Every row gives one point. The last column is the point's height on a tilted bowl or saddle (a function of degree 2), plus a little noise. Count its main directions that bend up, bend down and stay straight.

Points (17 x 4):
| -0.2 |  0.3 |  1.5 | -0.5 |
|  6.9 | -7.4 |  3.4 | -7.9 |
|  0.4 |  1.6 |  0.4 | -0.5 |
|  2.2 | -5.0 | -0.9 | -2.4 |
| -0.2 | -0.1 | -1.4 | -0.5 |
| -3.6 |  0.3 | -2.7 | -2.1 |
|  1.7 | -0.3 |  1.8 | -0.6 |
|  0.4 | -3.2 | -2.2 | -1.4 |
| -7.7 | -2.9 |  3.5 | -6.2 |
|  2.2 | -1.4 | -0.5 | -0.7 |
|  0.3 |  1.9 | -0.7 | -0.6 |
|  1.9 |  2.6 | -0.1 | -0.8 |
| -0.1 |  0.6 |  0.8 | -0.4 |
|  1.0 |  2.7 | -1.3 | -1.0 |
| -2.5 | -2.4 |  3.0 | -2.0 |
|  7.8 |  2.5 | -0.6 | -4.3 |
|  5.4 |  3.5 |  1.0 | -2.7 |
Directions: 0 up, 3 down, 0 straight

Points (23 x 5):
| -2.9 | -0.7 |  0.7 |  0.4 |  1.9 |
| -2.8 |  5.9 | -2.6 |  1.5 |  2.2 |
|  3.7 | -1.2 | -0.3 |  6.8 |  1.2 |
| -2.0 | -1.3 |  3.2 |  0.4 |  2.5 |
|  0.1 | -5.2 |  0.5 |  1.1 |  1.1 |
|  1.9 |  0.9 |  4.4 | -5.6 |  5.9 |
|  0.8 |  1.4 |  0.9 | -1.3 |  2.0 |
| -5.0 | -1.2 |  0.9 |  7.2 |  6.1 |
|  0.5 | -2.8 | -1.1 |  0.3 |  1.0 |
|  1.1 |  3.7 |  3.6 |  1.0 |  3.3 |
|  0.1 | -0.9 |  4.8 | -1.9 |  3.2 |
|  2.8 |  3.3 | -3.6 |  4.6 |  1.7 |
|  0.5 |  2.3 | -1.1 | -0.8 |  1.7 |
| -3.3 |  1.6 | -3.5 |  5.9 |  3.3 |
|  4.0 | -1.9 | -3.0 | -1.0 |  2.4 |
|  3.5 |  3.8 | -2.0 |  4.8 |  1.1 |
|  1.1 | -1.7 | -6.0 |  1.7 |  3.8 |
| -0.8 | -2.6 |  6.4 |  0.1 |  3.8 |
|  0.9 |  3.5 |  0.1 |  0.4 |  1.9 |
|  2.9 | -1.6 |  0.6 | -2.2 |  1.3 |
| -2.7 | -1.8 |  1.5 |  4.8 |  3.3 |
| -3.8 |  0.7 |  2.2 | -0.9 |  3.2 |
|  3.4 |  4.1 |  1.6 |  2.3 |  1.8 |
Directions: 2 up, 0 down, 2 straight

Points (22 x 5):
| -6.2 |  4.4 |  3.9 |  1.5 |  8.1 |
|  3.2 | -5.5 | -4.2 |  4.0 |  2.6 |
|  2.0 | -2.3 |  4.4 |  0.1 | -1.0 |
|  4.2 |  2.8 |  3.1 |  3.3 | -0.1 |
| -0.7 | -0.7 | -4.6 | -3.3 |  3.9 |
|  1.2 |  3.6 |  2.3 |  1.5 |  0.1 |
| -5.7 |  0.8 | -0.8 |  1.6 |  1.5 |
|  2.5 | -3.2 |  1.2 | -2.0 |  0.1 |
| -4.3 |  2.8 |  1.3 | -0.6 |  2.7 |
| -3.1 | -0.2 | -4.9 |  1.2 | -0.6 |
| -2.2 |  4.5 |  2.4 | -6.3 |  7.5 |
| -4.3 |  2.8 | -1.6 | -0.2 |  1.7 |
|  2.5 | -1.0 |  2.4 | -2.5 | -0.9 |
| -2.1 | -5.4 | -2.7 |  1.5 |  1.6 |
| -1.9 |  1.0 | -1.6 | -3.6 |  2.7 |
|  4.5 |  0.9 |  4.8 | -0.2 | -1.9 |
|  0.3 |  1.5 |  0.0 |  0.8 | -1.1 |
|  2.1 | -3.1 |  0.5 | -5.4 |  3.6 |
| -0.2 |  1.4 | -4.1 | -0.9 |  1.3 |
| -0.1 |  1.9 | -0.6 |  2.5 | -1.1 |
|  0.9 | -2.1 |  3.7 |  2.8 |  0.1 |
| -3.8 | -1.8 | -0.5 |  2.5 |  0.2 |
Directions: 3 up, 0 down, 1 straight

Points (48 x 7):
| -7.1 | -5.0 | -1.2 |  2.2 | -4.6 |  4.9 |  6.0 |
|  1.9 | -6.7 |  0.5 | -4.7 |  1.6 | -1.1 |  3.8 |
| -1.3 |  2.4 | -0.4 | -2.6 |  3.6 |  7.0 |  1.2 |
| -0.6 | -1.7 | -0.1 | -1.2 |  1.7 | -1.0 |  0.2 |
| -0.9 | -3.7 | -4.5 |  0.3 | -0.6 | -2.2 |  2.4 |
|  1.0 | -0.4 | -0.3 |  3.6 |  4.4 | -1.9 |  2.2 |
|  2.8 | -0.3 | -5.1 | -0.5 | -2.3 |  0.2 |  1.3 |
|  0.0 | -1.0 |  3.0 | -1.2 |  2.0 | -0.8 |  1.4 |
|  2.8 | -2.1 | -4.2 |  2.7 |  1.6 | -1.0 |  1.5 |
| -0.5 |  0.9 | -5.8 |  1.6 | -3.5 | -0.2 |  2.2 |
| -0.9 |  2.9 | -0.2 | -0.8 | -0.7 |  6.1 |  0.4 |
|  1.0 | -7.2 |  1.0 |  0.8 |  3.3 | -0.5 |  4.8 |
| -2.4 |  0.7 | -0.6 |  2.9 | -3.2 | -0.7 |  0.5 |
| -4.7 |  1.0 | -0.3 | -6.6 | -0.1 | -1.6 |  3.2 |
|  1.1 | -4.0 | -0.6 |  1.3 | -3.8 | -0.4 |  2.2 |
| -3.1 | -1.6 |  0.8 |  0.6 |  5.9 | -1.4 |  4.9 |
|  5.3 |  1.8 | -1.8 | -1.9 | -1.1 | -3.4 |  1.9 |
|  9.1 | -1.8 | -0.4 | -3.0 | -2.6 | -0.1 |  4.1 |
|  8.1 |  0.4 |  0.4 |  6.0 |  2.6 | -3.0 |  5.8 |
| -0.9 | -3.2 |  0.4 |  0.9 | -3.0 | -2.8 |  1.9 |
| -2.7 |  1.0 |  1.3 | -1.1 | -3.8 |  3.1 |  0.5 |
|  4.0 | -0.1 |  1.2 |  1.5 |  0.7 | -2.3 |  1.1 |
|  1.6 | -0.8 | -2.6 | -3.4 |  2.5 | -2.4 |  0.0 |
|  3.0 | -1.3 | -2.0 | -1.9 |  0.0 | -3.3 |  0.6 |
| -0.5 |  0.1 | -2.7 | -2.2 | -7.4 | -2.7 |  3.1 |
| -1.6 | -0.3 | -0.3 | -6.0 |  4.0 |  3.6 |  1.6 |
| -1.5 |  1.3 |  0.8 | -1.3 |  5.6 |  1.5 |  1.9 |
| -0.7 | -5.3 | -1.3 | -4.9 | -1.6 | -3.4 |  4.2 |
| -2.4 |  0.6 | -0.4 |  0.3 |  3.6 |  4.0 |  1.2 |
| -0.4 |  2.5 |  5.7 | -2.8 | -5.1 | -1.5 |  4.1 |
| -0.7 |  1.0 | -0.9 | -0.7 |  3.3 |  1.5 | -0.3 |
|  0.3 |  2.3 | -2.0 |  1.2 | -0.1 |  1.0 | -0.5 |
| -3.6 | -3.0 |  2.0 |  8.3 |  0.1 | -3.6 |  8.3 |
|  4.1 |  2.9 | -5.1 | -1.9 | -3.2 |  0.7 |  2.7 |
|  5.2 |  0.0 |  1.9 |  1.4 | -2.5 | -0.6 |  2.3 |
|  1.6 |  2.5 |  1.8 | -0.9 | -2.2 | -2.5 |  1.0 |
|  1.7 |  6.5 |  6.4 |  0.4 | -1.3 |  1.1 |  6.2 |
|  4.3 |  2.7 | -1.1 | -6.0 |  0.0 |  1.9 |  0.3 |
|  0.8 | -2.3 | -0.2 | -2.5 |  1.5 | -4.7 |  1.9 |
| -4.5 |  1.8 | -1.1 | -3.6 | -2.0 | -5.2 |  2.3 |
| -2.4 | -2.6 |  1.8 | -2.3 |  3.3 |  0.5 |  2.7 |
| -3.7 | -0.2 | -3.2 |  2.1 | -0.1 | -1.4 |  1.3 |
| -4.3 |  5.0 | -0.3 |  2.2 | -1.4 |  5.3 |  2.7 |
| -5.5 | -1.7 |  1.7 |  0.2 | -0.6 |  1.7 |  2.6 |
|  2.1 |  5.2 | -2.0 |  2.0 | -3.1 |  3.5 |  2.2 |
| -5.5 |  2.5 |  3.2 | -1.1 | -3.7 | -2.5 |  1.9 |
|  0.3 | -1.6 | -2.0 | -0.2 |  0.9 | -3.1 |  0.7 |
|  1.6 | -3.6 |  1.2 |  2.4 | -0.2 |  3.7 |  1.6 |
Directions: 5 up, 0 down, 1 straight

Points (49 x 7):
|  -2.1 |  -0.8 |  -4.3 |   6.0 |   0.1 |  -1.3 |   3.2 |
|  -4.4 |   0.7 |   4.8 |   0.8 |  -1.1 |   0.9 |   3.5 |
|  -0.1 |   4.8 |  -0.6 |  -2.4 |   3.4 |   0.8 |   3.0 |
|   2.2 |   4.1 |   1.2 |   0.6 |   3.0 |  -2.2 |   1.5 |
|   1.8 |   0.2 |  -0.4 |  -4.3 |   0.5 |   6.3 |   2.4 |
|   0.6 |  -2.2 |  -3.6 |   1.2 |   1.4 |  -0.6 |   0.2 |
|   1.6 |  -2.0 |   3.8 |   0.6 |  -4.1 |  -1.1 |   1.5 |
|  -0.8 |   3.2 |  -2.5 |   4.1 |   4.8 |  -3.8 |   4.9 |
|  -1.5 |  -1.0 |   4.1 |   2.4 |   1.6 |   2.5 |  -1.1 |
|  -3.5 |  -1.3 |  -1.5 |   2.4 |  -1.2 |  -1.7 |   1.8 |
|   2.0 |   0.6 |  -0.6 |   3.8 |   4.4 |   3.2 |   1.0 |
|   3.0 |   3.5 |   0.4 |  -5.8 |   5.0 |  -1.4 |   0.2 |
|   0.5 |   2.0 |   2.5 |  -1.4 |   0.7 |  -2.9 |   0.7 |
|   0.6 |  -2.1 |  -1.9 |  -2.7 |  -0.7 |   2.3 |   0.9 |
|  -0.4 |   1.5 |   3.7 |  -0.5 |  -1.4 |   1.6 |   0.7 |
|   1.1 |   0.0 |   0.7 |  -2.3 |  -1.9 |   7.2 |  -2.5 |
|  -1.2 |  -2.6 |  -0.6 |  -2.4 |   4.1 |  -0.4 |   0.0 |
|  -2.9 |  -2.2 |   3.7 |  -3.1 |   2.6 |  -1.5 |   0.7 |
|  -0.5 |  -3.8 |  -0.6 |  -3.0 |  -3.3 |  -5.9 |   0.1 |
|  -3.2 |  -0.6 |  -1.0 |   0.7 |  -0.2 |  -0.7 |   1.1 |
|   0.9 |  -7.1 |   1.2 |   3.5 |   2.9 |  -1.4 |  -3.3 |
|  -5.3 |   1.4 |  -0.8 |   0.2 |   2.6 |   0.1 |   2.8 |
|  -2.0 |  -0.8 |   0.2 |   0.3 |   1.0 |  -1.5 |   0.3 |
|  -2.8 |  -3.2 |  -3.0 |  -1.1 |   3.4 |   1.1 |   1.4 |
|  -1.1 |  -3.1 |  -1.0 |  -4.8 |   1.6 |   2.8 |   2.7 |
|   3.4 |  -2.6 |   1.1 |  -3.8 |  -0.1 |  -0.7 |  -1.6 |
|   2.1 |  -6.1 |   1.7 |   4.6 |   4.9 |  -3.9 |  -1.8 |
|  -2.3 |   0.9 |  -0.5 |  -0.6 |   1.8 |  -0.3 |   1.2 |
|  -4.3 |   1.6 |   0.2 |  -0.5 |  -1.5 |   3.2 |   1.4 |
|   5.0 |   3.2 |   4.1 |  -0.8 |   5.4 |   1.4 |   1.7 |
|  -2.5 |   2.7 |  -1.9 |   1.7 |   3.2 |   0.2 |   2.8 |
|  -3.9 |  -0.2 |   1.9 |  -5.2 |   2.8 |  -2.9 |  -0.2 |
|   5.5 |  -0.6 |   2.0 |  -0.7 |   3.9 |  -2.4 |  -2.6 |
|  -0.7 |  -1.0 |   0.5 |  -1.9 |   2.4 |   2.5 |   0.8 |
|  -3.9 |  -1.0 |  -3.6 |  -2.3 |  -6.4 |  -0.5 |   8.2 |
|   2.0 |  -1.7 |  -1.8 |  -0.6 |   2.7 |   3.6 |   1.0 |
|   2.7 |  -7.4 |   5.3 |   2.9 |   0.3 |   2.1 |  -6.3 |
|   1.9 |   0.2 |  -0.6 |   2.4 |   0.2 |  -1.8 |   0.7 |
|   0.8 |   2.6 |  -1.9 |  -2.2 |   1.4 |   4.0 |   2.2 |
|   6.9 |  -0.5 |  -0.5 |  -1.4 |   1.4 |   9.3 |  -1.6 |
|   0.8 |  -0.9 |   0.0 |  -1.9 |   1.6 |   1.1 |  -0.1 |
|   0.3 |   3.6 |  -0.2 |  -2.5 |   0.9 |  -0.6 |   1.6 |
|  -1.0 |   0.3 |   5.4 |   1.0 |   0.7 |   2.2 |  -0.1 |
|  -2.6 |   5.1 |  -1.4 |   0.0 |  -2.3 |   0.6 |   4.3 |
|   1.8 |   8.0 |   6.2 |  -4.5 |  -1.5 |  -4.6 |   6.9 |
|  -3.9 |  -2.7 |   0.9 |   4.4 |  -4.1 |  -6.1 |   9.2 |
|   0.1 |   2.7 |  -2.4 |   1.7 |  -0.5 |   4.6 |  -1.2 |
| -10.6 |  -4.7 |  -5.4 |  -0.6 |   0.9 |  -7.0 |  -3.5 |
|   3.5 |  -1.0 |  -1.2 |   2.1 |  -0.7 |  -3.0 |   0.5 |
Directions: 3 up, 1 down, 2 straight
